Rows are points. Two turns around zero, p and q, are shown by what they do to some points. Write where each new point lands after one turn and then the other. Backwards means that the second turn is done in reverse. Each puzzle has new turns, and all numbers are rounded.
(in the rows, 128 means zero)

Turn p:
[101 158] -> [ 94 149]
[147 121] -> [148 127]
[136 105] -> [142 108]
Turn q:
[154 154] -> [159 148]
[134 116] -> [131 115]
[ 96 114] -> [ 94 121]
Where do these land?
q, then p: [157 101] -> [159 103]
q, then p: [109 136] -> [108 134]
q, then p: [112 161] -> [109 160]
p, then q backwards: [134 114] -> [140 118]

Turn p:
[158 143 125] -> [152 150 119]
[108 148 145] -> [104 144 144]
[132 137 141] -> [130 140 139]
[112 108 118] -> [118 103 124]
[124 159 102] -> [113 151  98]
[133  72 136] -> [151  79 145]
Turn q:
[105 145 134] -> [107 144 140]
[174 117 100] -> [167 121  90]
[ 97 121 128] -> [ 98 120 134]
[136 129 150] -> [140 127 148]
Where do these land?
q, then p: [148 112 162] -> [161 124 155]
p, then q: [115 115 109] -> [116 110 114]
q, then p: [144 153  95] -> [125 151  90]
p, then q: [105 132 147] -> [111 126 153]

Turn p:
[ 97 113 111 132] -> [ 94 117 113 130]
[131 108 102  80] -> [137  97  95  93]
[117 120 140 142] -> [115 124 142 140]
[138 127 106 141] -> [133 133 107 145]
[149 179 172 114] -> [160 168 171 101]
[133 142 127 145] -> [131 146 130 141]
[132 107 138 142] -> [128 111 138 147]
Turn q:
[136 108 104 110] -> [143 121 109 101]
[107 140 150 120] -> [109 127 156 128]
[126 116 137 154] -> [124 112 121 152]
[146 128  98 133] -> [141 142  99 123]
[126 147 191 131] -> [126 124 185 161]
[127 129  88 120] -> [125 142  99 104]
Where do these land?
p, then q: [100 157 101  93] -> [113 153 133  76]
q, then p backwards: [157 176 132  91] -> [143 187 157 129]
p, then q: [129 125 126 145] -> [120 128 121 142]
q, then p backwards: [112 113 141 133] -> [119 105 135 128]
q, then p backwards: [117 120 137 158] -> [121 104 119 149]
q, then p: [134 105 118 143] -> [130 116 105 143]
q, then p: [148 100 141 133] -> [149 108 124 151]

Turn p:
[127 122 104 136 106  84] -> [123 121 126 146  96  87]
[145 161 141 133 119 178] -> [134 152 114 142 138 183]
[129 155  88 131 135 123] -> [137 135  94 154 139 109]
[129 110 180 122 161 102] -> [144 135 181  90 139 116]
[112 125 157 112 132 139] -> [111 138 144 105 141 141]
[111  99 127 142 131 133] -> [117  96 141 128 134 128]
[142 123  99 120 113 137] -> [130 117  96 131 112 131]
Turn q:
[154 160 166 127  92 124] -> [133 155 173 134  88 131]
[136  97 126 110 147 127] -> [137 116 127 101 154 136]
[126 129 115 123 171 134] -> [143 139  99 127 157 136]
[133 145 171 138  99  97] -> [120 149 180 140 113 105]
[140 117 130 131 125 142] -> [135 116 134 127 126 143]
[ 88 122 114 138 134 150] -> [ 97 116  99 146 139 138]
[125 116 105 137 146 137] -> [136 111 103 132 141 132]
[109 115  78 153 144 133] -> [130  95  80 145 139 115]
[143 151 148  97  94 107] -> [123 156 158 102  94 115]
Where do these land?
p, then q backwards: [163 105 152 147 110 120] -> [169 132 137 133  95 143]
q, then p: [105 135 120  85 132 160] -> [ 96 132  85 128 152 134]
q, then p backwards: [160 141 148 110 130 120] -> [152 136 161 122 137 116]
p, then q backwards: [123 132 106 155 112 122] -> [117 137 121 163 119 132]
q, then p backwards: [130 126 101 137 131 102] -> [131 122 101 123 143 106]
q, then p: [137 131 165 106 113 101] -> [118 172 151 109 129 130]
q, then p: [123 115 127 124 141 124] -> [135 124 125 118 141 121]
q, then p: [ 83 139 105 159 155 174] -> [127  79 106 178 160 129]

Turn p:
[123 111 154 160 149 146 127 120] -> [123  92 149 154 140 135 140 116]
[149 119  95 153 103 135 103 107] -> [161 124  95 142 133 127 103  97]
[103 115 111 100 160 120 125 154] -> [ 88 115 111 103 133 131 124 159]
[105 122 104 152  93 163 119 113] -> [136 122 101 152 100 160 117  95]
[ 93 115 154  96 137 127 119 158] -> [ 95 118 150 116 115 148 114 168]
[152 155 152 101 140 115 132 152] -> [134 153 157 100 149 126 139 154]
[148 111 105  95 121 117 132 113] -> [140 126 113  94 114 101 112 125]
[144 158 129 144 106 158 142 115] -> [155 148 133 133 123 147 151  95]
[125 107 151 160 148  98 150 146] -> [123 107 138 162 138 103 152 161]
[138 167 125 119 123 101 132 103] -> [126 173 134 123 135 102 128 111]
Turn q:
[107 122 135 124 114 108 152  87] -> [127 119 108 108  97 120 151  98]
[144 169 141 105  92 142 126 145] -> [137 163 150 119 102 161 127 156]
[116 135  93 134 137 138 133 132] -> [135 132 100 131 152 143 124 126]
[120 161  87  70 134 121 133 139] -> [154 159 100  82 149 136 140 164]
[153 123 143 157 136 108 117 139] -> [123 127 150 165 131 108 138 130]
[ 81  76 109 148 118 117 142 117] -> [ 91  85  78 129 124 121 129 109]
[136 147 121 116 161 147 142 164] -> [135 135 148 118 175 150 133 143]
[158  97 137 127 125 122 126 118] -> [141  98 142 139 113 108 127 136]
[141 157 131 144 145 121 114  89] -> [157 155 133 140 124 108 127  94]
[140 117 148 147 140 160 123 134] -> [126 112 158 142 137 138 104 116]
[113 103 162 136 106 124  99 144] -> [ 83 122 143 136 104 114 106 138]
Where do these land?
p, then q backwards: [109 129 152 114  71 104 145 148] -> [163 152 139 117  76 121  98 132]
q, then p: [107 156 118 156 145 168 147 143] -> [107 107 136 117 147 152 142  79]
p, then q: [116 124 133  99 149 126 112 118] -> [107 135 125 100 126 110 113 129]
p, then q backwards: [153 139 131 139 139 112 135 137] -> [142 137 117 122 153 111 128 136]
q, then p backwards: [157 120 116 134 119 164 142 137] -> [133 109 146 144 113 152 106 151]
q, then p: [128 126 152 115  93 106  95 127] -> [134 167 128 150 110 140 109 154]
q, then p: [ 77 120  95 139 181 114 114 143] -> [ 62 123  96 115 159 101 131 119]
p, then q: [153 121 144 144 133 102 109  83] -> [130 136 139 146 118  72 140 107]
p, then q: [125 149 108 123 123 132 122 107] -> [147 148 112 118 121 125 123 114]
q, then p: [154  95 131 117 127 152 158 137] -> [148  79 140 119 117 133 125 145]

Turn p:
[115 113 116 114 111 101 121 133] -> [103 134 137 111 119 114 130 151]
[111 130 108 146 164 135 125 101] -> [125 139 129 141 109 143 162  96]
[159  91 144 142 122 157 139 155] -> [140 127 103 161 127 150  90 154]
[181 141 109 131 137 131 135 115] -> [154 159 105 149 140 101 127 116]
[132 133 105  82 116  99  93 167] -> [ 80 146 115  94 167 107 125 151]
[ 84 142 157 137 152 108 136 105] -> [120  93 172 132 118 132 155 104]
[114 123 155 123 129 154 161 115] -> [160  94 132 137 121 145 140 140]
[109 152 123 165  96 131 134 147] -> [144 143 159  99 123 151  99 119]
[147 127 136 112 123 136 108 113] -> [127 116 100 125 129 108 124 121]
Turn q:
[121 162 132  84 103 103 110 135] -> [157 165 119 132 153 101 127 161]
[132 100 139 131 153 119 155 127] -> [119 105 131 114 145 161 138 119]
[105 149 153 165 131 126 127  82] -> [125 121 184 152 137 117 104 104]
[112 101 105 147 171 147 144 116] -> [ 74 105 126 116 127 145 116 106]
[124 153 147 117 103 140 114 166] -> [151 129 125 143 110 111 135 174]
[119 152 123 126  86 102 106 161] -> [169 129 101 149 129  91 123 149]
[158 130 110 145 157 132 149 114] -> [102 136 124 143 126 155 145  96]
[154  91 121 124 148 128 114 124] -> [127 134 111 102 116 163 118 111]
[128 131 126 104  78 128 130 138] -> [157 136 121 112 124  93 151 142]
[128 112 125 138 149 156 131 118] -> [100 121 138 117 110 142 124 119]
Where do these land?
q, then p: [102 118 140 133 110 131 123 157] -> [103 140 122 139 128 123 109 157]
p, then q: [150 137 101  87 129  77 138 115] -> [139 114 112 162 190 138 138 139]
p, then q: [135 119 120 135  92 136 130 118] -> [151 149 108 126 119 116 133 136]
p, then q: [139 144 120 135 126 111 111 133] -> [128 143 137 136 147 126 110 130]
q, then p: [158 150 134 143 123 155 155  96] -> [172  96 160 128 114 125 125 122]
q, then p: [ 83 129 138 144 124 117 161 160] -> [ 93 136 138 171 111 146 125 156]
p, then q: [139  86 113 169 140 150 108 127] -> [124 132 134 145  91  76 118 111]
q, then p: [126 112 173 119 158 144  98 119] -> [121  93  94 111 151 147 100 124]
q, then p: [126 143 148 110 146 142 135 167] -> [127 140 135 129 147 170 109 148]
q, then p: [122 140  92 105 132 117 121  89] -> [119 125 147 113 142 111 164  92]
